Rows are points. To make a cloud, some directions were put in groups of two or more. Within a group, all points are equally far from the middle, so they leave a hole (a ring in 2 directions, a hollow ball in 3). The other directions are filled evenly. Then the cloud was stretched, turned, moved and blurred a little. Count the holes, and give their numbers of directions, smallest first.

Cloud:
[[ 54 -22]
 [-36  60]
 [ 36  38]
 [ 51  12]
 [  8 -54]
 [-48  32]
 [-27  65]
 [ 56 -16]
 [ 46 -45]
 [-16  67]
 [-47  42]
 [ 49 -42]
 [ 31 -54]]
Holes: 1 (2)

Cloud, 20 rows:
[[-64  15 -17]
 [ 68   0  37]
 [ 38  30  79]
 [-73  -8   8]
 [-76 -38 -41]
 [-39  36  44]
 [ 57 -30  28]
 [-69  -9 -33]
 [ 36 -16 -19]
 [ 25 -12  70]
 [ 66  34  72]
 [ 48 -46  15]
 [-47  16  39]
 [ 19 -19  69]
 [-21  -9  61]
 [-51  -2 -41]
 [ 73  37  66]
 [ 22  40 -31]
 [ 10   1  73]
 [-57  35 -14]]
Holes: 1 (2)

Cloud (30 x 4):
[[  29  -49   20  -24]
 [  24  -53   43  -58]
 [  26  -10   59    5]
 [ -47  -12  -27   97]
 [ -29   39  -55   43]
 [  19   -1  -38  -71]
 [ -24  -21  -15  -38]
 [ -16  -54  107  -13]
 [ -50  -24   17   -3]
 [  27   17  -68   33]
 [   1   -8   21  -54]
 [ -89   14   18   19]
 [  21    1  -49   60]
 [  48  -24  -63   33]
 [ -77    4   22   35]
 [ -46  -36   -6   69]
 [  -4   -2  -14  -59]
 [ -25   35   -8   21]
 [  25   28   25  -25]
 [  39  -39  -18  -23]
 [  10  -23   82  -33]
 [  15   -7  -63   -4]
 [ -61  -58   50    5]
 [   8  -18  -58   65]
 [  75  -21   17  -62]
 [ -63  -18    5   72]
 [ -69  -14   40   30]
 [  17   35 -110   23]
 [ 103  -45    3  -52]
 [  90  -26    1  -76]]
Holes: 0

Cloud (53 x 6):
[[  -5    0  -48  -45  -51  -14]
 [  19   33   17  -21   95  -36]
 [  22   12   52  -58  -63  -49]
 [ -42   21   50  -34   43  -12]
 [  -9  -27  -25   52   31  -57]
 [   2    1   32   55   -9  -19]
 [  27  -73   50   -5  -55  -32]
 [   4   -3  -39   12   74   45]
 [  28  -62   -8  -47    6   57]
 [ -42   45  -36  -20   23   79]
 [ -22  -27  -28   48   24  -39]
 [  11  -42  -22   31   38  -84]
 [ -33  -12   24   47   32  -25]
 [ -18   30   44  -85  -24   46]
 [ -10  -50   54  -56  -25  -53]
 [  57   -9    2  -44  -78  -12]
 [ -16  -56  -11  -35  -46   49]
 [ -66   51   -5  -33   39   -5]
 [  25   38   54  -34  -42  -55]
 [  62   43   10    7    2   15]
 [  31   -6  -21   21   98  -71]
 [  12   35   12   15   57 -101]
 [  12    3  -71   -9   55   54]
 [  62  -68   58    2  -50  -55]
 [  40  -20   22  -99   23  -12]
 [ -40   46   35  -51  -17   17]
 [  45    1  -23  -58  -54  -27]
 [ -14   -4   44   36  -16   11]
 [  16    2  -27   -4  113  -51]
 [  75  -44   -9  -38  -19   30]
 [  44  -69   73   -1  -49  -56]
 [ -53   57  -13  -19   -7   35]
 [ -22    0   79  -52   -3  -21]
 [  37    7  -40  -62  -24  -41]
 [  30  -16   89   29    0  -84]
 [  -9   41  -28  -37  105  -17]
 [  53  -57   22   -3  -67  -24]
 [  43   -7  -67   -5   -6   -7]
 [  68  -40   94   23  -31  -66]
 [  -6  -23   54  -67  -41  -53]
 [  62   53   33  -41  -11  -19]
 [ -27   12  -87  -58   27   79]
 [ -42   -7  -50   29    5   14]
 [ -37  -11   12   14   75   12]
 [  81  -31   86  -13   25  -25]
 [   6  -21   40  -39  -90   44]
 [  76  -59    1  -30   -1   11]
 [  10  -14   53  -61  -48  -65]
 [  58   44   50  -37    8  -58]
 [ -20  -18   35 -104  -14   11]
 [ -15   67  -46  -47   66   38]
 [  -8   -1   31  -77  -68  -15]
 [  60  -14   70   38  -38  -35]]
Holes: 3 (2, 2, 2)

Cloud:
[[ 18 -24  65 -44   6  35  52 -27]
 [ 19 -13 -44   7  51 -41  41  35]
 [-32  57  77   0  22 -40  -9 -16]
 [ 18 -84  -9  18  -7  21 -63   7]
 [-18 -13 -33  29  35  28  74  15]
 [ 11 -62 -32 -55  -9   6   5 -18]
 [-23 -19  -4  78  30 -48  -6   1]
 [-42  -9  53  51 -17   7  31 -25]
 [ 38 -46 -35  23  25 -44 -49  -7]
 [ 19 -40   6 -69  39  13   8 -28]
 [ 79  22  28 -44   4  -5  85 -23]
 [-23 -56  38  14 -69  45  -5 -21]
 [ -3 -56 -35 -21 -21  12 -38  22]
 [ 66  51  30  23  -2  -1  10  32]
 [-13  34  -1  -9 -37 -22 103 -25]
 [ -3 -17  10  66 -12  12  15  81]
 [ 34 -25 -13  12 -67  66  65  14]
 [-14  41  22 -61 -43  -5  67 -41]
 [-28  62  32 -55 -17  -3  60 -21]
 [-16  39  30  11   1  14  65  63]
 [ 21   3  23  16  55   1 -10 -40]
 [ -4  48  -1 -21  17 -69  13  38]
 [ 27  -3 -71 -10  18   6  64  21]
 [ 21  33  -1  60 -16  -2 -24  18]
 [ 32 -40 -16   4  33 -29 -25 -57]
 [ -7 -77  -6  56  14 -26 -36  28]
 [  2  16  65 -55 -50  19  11  -4]
 [-15  -1 -30  10  41 -36  25  60]
 [  3  17  50 -48   3 -58 -27 -70]
 [ 28 -71   6  54 -42  15  -7  52]
 [ 10  13 -27 -69 -14 -23  50  11]
 [ 35  30 -48 -22 -29 -12  29  -3]
 [ -3   6  29  34  54 -32  21  57]
 [ 18 -41  15  20 -57  -2  39  48]
 [ 39  30  84  16 -42  10  -7  -3]
 [ 54 -50  -1 -37  -2  18  34 -56]
 [ 16   6  80 -36 -58 -13  22  -7]
 [ 12  27  69 -27  -6 -43  13 -63]
 [ -9 -25  54   7 -62  40  38 -40]
 [ 65 -14  -6 -31   5 -41 -18 -39]
 [-36  22 -15 -15   8 -46  86  14]
 [ 29 -72  52  43 -49  11 -19 -18]
 [ -4   4 -17  92 -10 -13  -1  56]
 [ -7 -47 -70  47 -28  -7 -25   6]
 [ -1 -45  63  54 -16 -25 -22 -23]
 [ 14   9  50  25 -20  13 -71  27]
 [-12 -22 -20  65  31 -52 -45 -12]
 [ 29 -27  63  16 -14  -2  74  -1]
 [-60 -36  46  23  17 -26 -54 -38]
 [-30 -14  13  -8 -50 -29 -24 -75]
 [-46 -63 -20 -15  20 -21  28 -19]
 [-41  -1 -12  64  17   7  10  -9]
 [ 12  -6  86 -26  49 -18  -4 -22]
 [-33 -47 -58 -32  30 -25   1 -11]
 [-23 -61 -21  82 -32   5  29  30]
 [  8  -4 -13  -2 -10  41 121  13]
 [-23  52  14  43   2 -36  10 -23]
 [ 26  22 -31 -66  54  -9  15 -17]
 [ 65 -29 -19 -42 -29   1  44   4]
 [ 42  35 -30 -20  14 -43  16 -38]
 [ 83  -1 -14  31 -32  35  46  10]
 [ 12 -13   6 -24  21 -81 -71 -30]
 [ 62 -59 -29 -23 -15  21  -4   6]
 [ 67   9  25  -4 -22   2 -42 -14]
 [ 18  40  36 -58 -35 -33  53 -52]
 [ -8 -12   7  20 -71   1  94   1]
 [-19 -14  23  53 -50  55  43   0]
 [-32 -20 -64   5   9 -17  72  -3]
 [-27 -12  23 -12  55 -37 -83  18]
 [ -5  -6  24  48 -31   6 -34 -42]
 [ 38 -72 -22 -35  18   1 -21 -15]
 [ -4  12  12 -25 -29   5 118 -31]
 [-10 -36  22  13  43 -43 -65  39]
 [-60  21  -6 -19   7   4 -24   4]
 [ 24 -53  38  42  14 -11 -61 -30]
 [-26 -58  48  49 -37  13  15 -31]
 [-50  32   9  38  19 -80 -44   3]
 [-34 -52 -22  -7  38   7 -28  18]
 [ -1 -44 -13 -17 -74  30  22 -43]
 [-43   0 -32   6 -75   2  39  -4]
 [  9  51 -32   5  27  -3  78  47]
 [-81 -35 -24  15 -36 -20 -31  16]
 [  2 -56 -31  70   6  21  50  15]
 [ 44  25  67  26 -32  29  85   1]
 [  9 -20 -14 -19  42 -60 -67  21]
 [  4  52  -6  34 -46   5  20   8]
 [ 33 -63 -50   2  19 -17  15 -33]
 [ 19  -6  67 -32  59  -7  18 -41]]
Holes: 1 (8)

Cloud, 97 rows:
[[ -36   -5   32   34  -91   -4   62    6  -21]
 [ -26   46   16   56  -70   43    6  -41  -49]
 [ -57  -33   12  -26   13    2   42   11   66]
 [ -45   14   13   65  -30   10   -8    9    0]
 [  33   52   46   46  -69   -8   46  -21  -58]
 [ -40  -25   69  -44  -56  -26   21   -9   15]
 [ -30   28  -59  -50  -31  -14   15   -1    9]
 [  -7    3   -2   -7  -83  -27   39    7   -2]
 [  41  -38    0  -17   38  -19   15   -3   42]
 [ -10  -36   11   58  -10   11   -9  -52  -32]
 [  -8  -55   19    8   13  -27   -7    2  -18]
 [ -32  -40  -19   13  -22  -22   41    7   71]
 [   8   15   20   -8   15   39    3  -18  -51]
 [  22   49   25   21  -20    8   49    6   14]
 [  -2   28  -30    9  -42  -39   10   17  -24]
 [ -47  -23   54   -2  -44   42   36    6  -15]
 [  37  -43   36  -19   49  -53  -11   -6    8]
 [  -2  -32    4   -9  -16  -28   -7  -16  -42]
 [  32   40  -35   -8   45   18  -16  -14   21]
 [  27  -18   -1   41   18  -25  -28   -4   12]
 [ -25  -35   41   18   -6  -21   17  -71  -31]
 [  12   -7   19   27  -30  -18   18  -48   -7]
 [ -11   37   35  -21  -11    0   26   -5   24]
 [ -39   18   39   42   11  -17    9  -45   -2]
 [ -68  -21 -111   13   11  101  -17  -38   73]
 [   1   10   77   36  -43   -2   -4   34  -75]
 [  17  -14    2  -10    8  -14   25  -49   15]
 [ -42    1  -30  -37  -37   -6  -18   -3  -19]
 [  17  -42  -21  -27  -56   -8   21  -42  -26]
 [  -2  -13  -12   14    5   31   -8   -5    1]
 [ -29  -95  -74  -32  -11   11    2   21    7]
 [  23  -12   68  -57   -7   -1   48  -31   -2]
 [ -24   61  -14   25    0  -11   19  -17    1]
 [  35   71   37   38  -78  -16   50   10  -50]
 [ -21    9   -9  -35  -30  -19  -11   15  -14]
 [  -5  -71   17   23  -10   -9  -16   35  -28]
 [  -5   64   -3   -3   -4   20   14   -9   42]
 [ -15  -75  -19  -30   29    0   33   13   52]
 [  31    8    2   -5  -39  -23  -12  -36  -58]
 [ -37   17   32   28  -63   -8   75   -5  -58]
 [   8  -86   32  -13   30  -26  -20  -41   19]
 [  37   -9  -41   16   18    5    3   -8   11]
 [  17    7  -21  -25  -44   42  -19  -14    2]
 [ -40   13   49   -4  -90    8    5   11  -17]
 [ -37   -8   57   15  -12  -34  -11  -28  -23]
 [ -46  -20  -15   23   49   24  -32  -31   49]
 [   4  -43   54  -20    7    7    3  -50  -26]
 [  22   33   15   -3    6   27    5   14  -59]
 [  26  -26   35   19    3   -1   19  -45  -28]
 [ -36    4  -15   54   -7   -1  -22   -4   59]
 [  -7   59   61    9  -60  -30  -12   61   13]
 [  54  -22   18    0    0    8   15  -65   -7]
 [   5   31   56    4  -48   52   56   -2   -8]
 [  -5   52  -15   -9  -63   15    1  -16   32]
 [  54   10   26  -23  -21   -2   42  -82  -13]
 [  54  -24   -1   11   21   26   44  -29  -55]
 [   7   27    1   48   60    5  -42   21  -18]
 [   7    8   53    4   10  -63   19   13   32]
 [ -42  -47  -19  -33    3   13  -34   54   62]
 [ -15  -36   -9   41  100   -5  -27   -6   -4]
 [ -56    9   38   37  -67   17   47  -15    0]
 [  14   36    5    7    8   11  -23  -21  -39]
 [  15   -1   51  -81   -8  -46    4   45   33]
 [  33  -12   82  -41   30   15   58  -27  -29]
 [  -2   11   21   40   30  -28   16   26   14]
 [   9   33   54   19   35   -3    3   27   -8]
 [  46  -37   17  -33   -4   -5   39   -6    6]
 [ -29   12   -6  -35  -83   21   25   20   -9]
 [ -24   69   -8   18  -75  -28   11  -34   11]
 [  19   62   41   13  -59  -46   59  -35   -8]
 [  15 -121   30  -32   21   -7    0   -7  -13]
 [  15   46   54   12    2  -27   39  -22  -66]
 [ -22    0   30   38   15    6   15  -48   -2]
 [  -7  -12   16   16   43  -30   -4  -46   68]
 [  -3   34   51   31   -6  -31   -6   20   14]
 [  52   -4   38   33   79  -35    5    4  -34]
 [  48   31   42    7  -18  -53   37  -25  -31]
 [  19   18   20    6   43   -4  -42  -10   26]
 [ -28  -42  -59   34  -18   26    7  -29  -44]
 [   8  -45  -30  -16   83   12  -52   -3   17]
 [ -49   -4   48   35  -28   41   31  -21  -41]
 [  50    1  -16   52   14    2   32   -5  -52]
 [ -55  -67   23   42  -42   -6   28    7   36]
 [  -5  -62   -9  -33   26   18  -10  -22   70]
 [ -25  -27    7   30  -26   18  -36  -29  -55]
 [ -21  -26  -27   -5  -31  -31   18  -45   70]
 [ -59  -18   26   14  -16    0  -41   -9  -11]
 [   0  -10   34  -41  -14    4  -28   20  -36]
 [  31    9   37   44  -26    6   79   -2  -42]
 [ -22   -6   -2   -8   20    6   16   28  -22]
 [ -58   65   20   48    0   10  -41   29  -56]
 [  15   40   22   54   -1   -8  -24   25   21]
 [  44  -39   15    1   -3  -63   27   -3  -43]
 [   0   13   76    3  -60  -50   26   33  -28]
 [ -13   17   45   41  -51   29  -13  -35    8]
 [  15   33  -18    9  -35  -28  -12    9   10]
 [   2   -7   21  -33  -28    1   -8   30  -21]]
Holes: 0

Cloud, 96 rows:
[[  22   50  -28   12   49  -31  -29   92   33]
 [ -24  -48  -72  -12  -12   15  -47  -15   64]
 [  19  -16   20   25   77   -3   -6  -27  -27]
 [  29  -20   24   57   34  -31  -75   50   46]
 [   3   12   -3   22   32  -16   28  -43  -44]
 [  59   76   -7  -70  -37   37    9   23   57]
 [ -20   34  -35   -8  -21   33  -54  -39   88]
 [  43  -54   11   -9   -2    8   42   43  -67]
 [  18   87   24  -19  -20  -29   48   -3   61]
 [ -24    3  -34  -36  -52   83   18    4  -34]
 [  19  -23  -62   41   15   10  -19  -49   62]
 [ -14   43  -11  -31  -77   14  -19   72  102]
 [  29   23  -57   18   41   -1    1   63   17]
 [  -2   -7  -37  -35  -50  -42  -58   37   41]
 [  70  -27   37   16  -30  -38   -8   13    0]
 [  10   52  -23  -55  -34   51   72  -63   22]
 [ -40   59  -16    5   62  -40    3   29   30]
 [ -12  -68   17   -4   48  -96  -16   75   16]
 [  17   42   39    2   41   58   21   27  -13]
 [ -10  -39   -4    5  -20   78   23   -5   66]
 [   1  -61  -33   44   14   46  -59    8   47]
 [  32   36   26  -68   -6  -29  -70   47   41]
 [ -47  -20  -51  -25  -21   -6  -50   68   -4]
 [  65   15   37  -46  -43   78   17  -61   13]
 [  52   13   37 -111   15   58   33   16  -23]
 [   2 -101   60  -18   47   41  -12    4  -41]
 [ -49  -15  -76    9  -35  -34    3  -13   68]
 [ -37  -29    8  -17  -30   32  -78   66   49]
 [  41  -31  -12 -115   19  -27    6   51   36]
 [  11  -17   -3  -51   42   -7  -53  -18   -9]
 [ -55    9    7  -71  -12   23   40   25  -24]
 [ -43   40   50    2 -121   31    8   26   51]
 [  -5  -28   15  -73    2  -35  -40   88   60]
 [ -55  -37  -25    9   36  -52  -39   98   42]
 [   1   -8  -27   57   40  -76  -59   69    1]
 [ -59   23   28   67  -14   25   -8  -32  -12]
 [  -4   39  -86   58  -46   74   15  -17   -2]
 [ -14  -55  -19   78  -62   54  -52  -15  -31]
 [  56   56    2  -12  -27   27    3   62   82]
 [ -30  -34  -27  -48   52  -71    0   17  -28]
 [  35  -26    2   48   20  -54  -44   86   37]
 [ -60  -56   12  -10  -45   -8  -11  -37   37]
 [ -19   54   17   24  -74  -50  -70    9   95]
 [  26  -17  -30    3  -24   16   82   -2  -17]
 [  59   81    6   19  -53   77   -2  -45   35]
 [ -19   32  -25  -89   17  -26   56   20   61]
 [ -18  -54    6  -11  -52  -46   23   34   -3]
 [  21  -61   56  -21   47   41   46   41    6]
 [  36   39   49  -74  -21  -34    4   -6   93]
 [ -12   10  -61  -20   38  -61   15    1   87]
 [ -53   40   26  -74  -27   23   76  -12   28]
 [  17 -108   12  -35  -41    7    2   12  -44]
 [ -87   13   60   -8  -23   39   -1    4    6]
 [ -25   25   78    6  -17   37    3  -23  -29]
 [   5    6   20  -97   55  -55   27   44  -18]
 [  58   49  -65  -26  -35   17  -11   12    6]
 [  30    8  -61   -4   84   16  -14  -10   16]
 [  16  -56  -41    8  -38   72   17   16   16]
 [   2   59   36  -18  -68   14  -27  -43   69]
 [ -56    9   11  102  -49    8  -38  -25   30]
 [ -78    0  -36   85  -10   32  -30   26   75]
 [  19   -3   33  -44  -57   23  -72   25   47]
 [  28  -20   60    3   24    7  -32   71   63]
 [ -25    8  -27   -7   39   56  -29  -27   63]
 [  35  -21   30  -44  -28  -21  -64   22    0]
 [ -44    1   45   30   10   42   17    2   65]
 [ -78   10  -30   57  -28   43  -28   -9  -57]
 [ -26   19   -1   -6   -3 -103  -20   71   71]
 [ -51  -44  -52  -30   29  -42  -60   53   39]
 [ -25  -20  105  -60   18   24   22   26   -8]
 [  10   -9  -19  -56   -3  101   68  -35   29]
 [ -26    7   19    9  -65   47  -20   18  116]
 [ -44   61  -15   42  -46   20   32    0  -35]
 [  29  -80   -5   14    3   65   -4  -32   42]
 [  -7   53  -42   39  -57   26   51    4   21]
 [  16   37   -8  -15   66   37    6  -25   60]
 [  -4   -9  -24   -1  -27   67   18  -89  -45]
 [  45   18  -81   -2   -1   39   24   11    4]
 [  32   44   10  -50  -51   47  -21   66   78]
 [  27   57   -2  -64   41  -45   -7   65   91]
 [  72   28   21    6  -49   56  -20   45   55]
 [ -34  -26  -78   54   35   47  -18   -5   33]
 [ -28   29   -5  100  -45   78   -6  -37  -11]
 [ -55   19  -26  -14 -108   46  -19   37   41]
 [   8  -37  -74  -41   17   40   10   19  -46]
 [  -9  -79  -66   81   11   29  -31    5   -8]
 [  36   -8   79  -85   38    1  -18   68   16]
 [ -72  -45  -47  -24   58  -61   10   28   50]
 [ -52    7   12  -52   11  -35   22   73   -2]
 [  38   71  -27  -35   44   35  -34   18   10]
 [  -2   49   40  -88    3  -38   62   35   68]
 [  10  -30   63   19  -11   42   -2   58  -35]
 [ -85   35   33   17  -61    9   17   52   78]
 [  -3   80  -40   54  -28   61    0  -50   70]
 [  22  -43  -17  -47   37   46   48   21  -86]
 [ -26  -82   44  -47   43  -15  -43    4    4]]
Holes: 2 (4, 4)
